Each row is a point. To make a cloud, some directions were put in groups of two or more. Within a group, all points are equally far from the middle, so they leave a hole (a ring in 2 directions, a hollow ball in 3). The other directions are filled evenly. Then the cloud was stretched, turned, moved and blurred a little. Count the holes, and give their numbers of directions, smallest first.

Cloud (19 x 3)
[[-32 -17 -36]
 [-37  28 -10]
 [-12  18 -19]
 [ 20  22  15]
 [-25 -21  23]
 [-14   9 -10]
 [ 11  34 -40]
 [ -3  -4  -4]
 [ 12  45   1]
 [ 27   2 -17]
 [ 26  17 -47]
 [ -8 -17  11]
 [ 12  43  12]
 [ -6  23 -43]
 [-21  23 -44]
 [-34  47 -37]
 [-14  48 -61]
 [-43 -23 -31]
 [  5  23  10]]
Holes: 0

Cloud (31 x 4)
[[-26 -26   3 -33]
 [-17  47   9  -5]
 [-22  25  23 -34]
 [  1 -12  44 -22]
 [ -5 -19  36  33]
 [ 21  49  -8 -43]
 [-23 -53   3  -8]
 [ 18  58   1 -16]
 [-29 -13  39  28]
 [  1  33 -23  17]
 [ -4  39  -4 -48]
 [ 20  16 -24  23]
 [-16   1 -29 -37]
 [-24 -37   5 -26]
 [  6   7 -48 -25]
 [-23  14  17 -42]
 [ -4 -26  30 -31]
 [ -6  23 -17 -49]
 [ -7  -8  50  15]
 [ 13  57  -1 -32]
 [ -1   5 -48  -8]
 [-20  21 -20  17]
 [-17 -30  18 -32]
 [ 28 -33 -25   5]
 [ 30  32   6  13]
 [-21 -55   1  -1]
 [-15   9 -19 -45]
 [ 20  56   1 -11]
 [-38   3  -6  20]
 [ 33 -20   6 -29]
 [-33 -36  18  33]]
Holes: 2 (2, 2)

Cloud (46 x 6)
[[ -1 -19  43 -17 -24 -14]
 [-30  20  67 -21   9  -4]
 [ 32 -29  37  11  37  -8]
 [ -6 -39  28  25   2 -24]
 [-45 -18  -4  30  19  -1]
 [ 31 -34  17 -10 -14  13]
 [-21  20 -13 -36  20  18]
 [-43  26  23 -43  23  -7]
 [ 10 -34  31  -3  53  10]
 [ -3   1   8 -51  29  17]
 [-34   7  57  -1  -9  38]
 [ -3  24  54   5  14  45]
 [-33 -35  -5   8   3 -16]
 [ -5  17  59  25   5  30]
 [ -4  11  52   0  43  39]
 [-21  45  38  15  18   4]
 [ 13 -29   5  10 -18  33]
 [-18  20 -18   0   3  -9]
 [ 28 -21  32  -2   9  45]
 [-37  45  37 -23  23  18]
 [-31  27  57  17   3  20]
 [-59  14  13 -24  -9  30]
 [  6 -24  -4 -18  23 -26]
 [-36 -20   7 -43 -11  11]
 [ 13 -11  29 -38 -21  15]
 [-46  -5  17  22 -18  11]
 [ -9 -15  21  11  62  -5]
 [-24  15  49 -45  -4  29]
 [ 31 -48  24   4   9  18]
 [-18 -21  28  44  13  32]
 [ -7  17  11  -1 -10 -29]
 [-21  17   8  31  34 -14]
 [-32   8  73 -10  16  22]
 [-39  -3  22  10  22  57]
 [-39 -36  17 -34  -3  16]
 [-47  31  12 -20  30 -10]
 [ -5  -3  49   9 -10 -29]
 [-26 -24   2  18  41  36]
 [  5  24  21 -21  18 -27]
 [ -7 -11  45 -23  48 -21]
 [ 24 -25   9 -16 -18  23]
 [  0  13  -4 -42  22  13]
 [-43 -26  23 -27   6 -23]
 [-20 -22  30 -25  42  42]
 [-61  -1  33 -15  -2  36]
 [-11  10  55 -25  -2 -24]]
Holes: 1 (6)
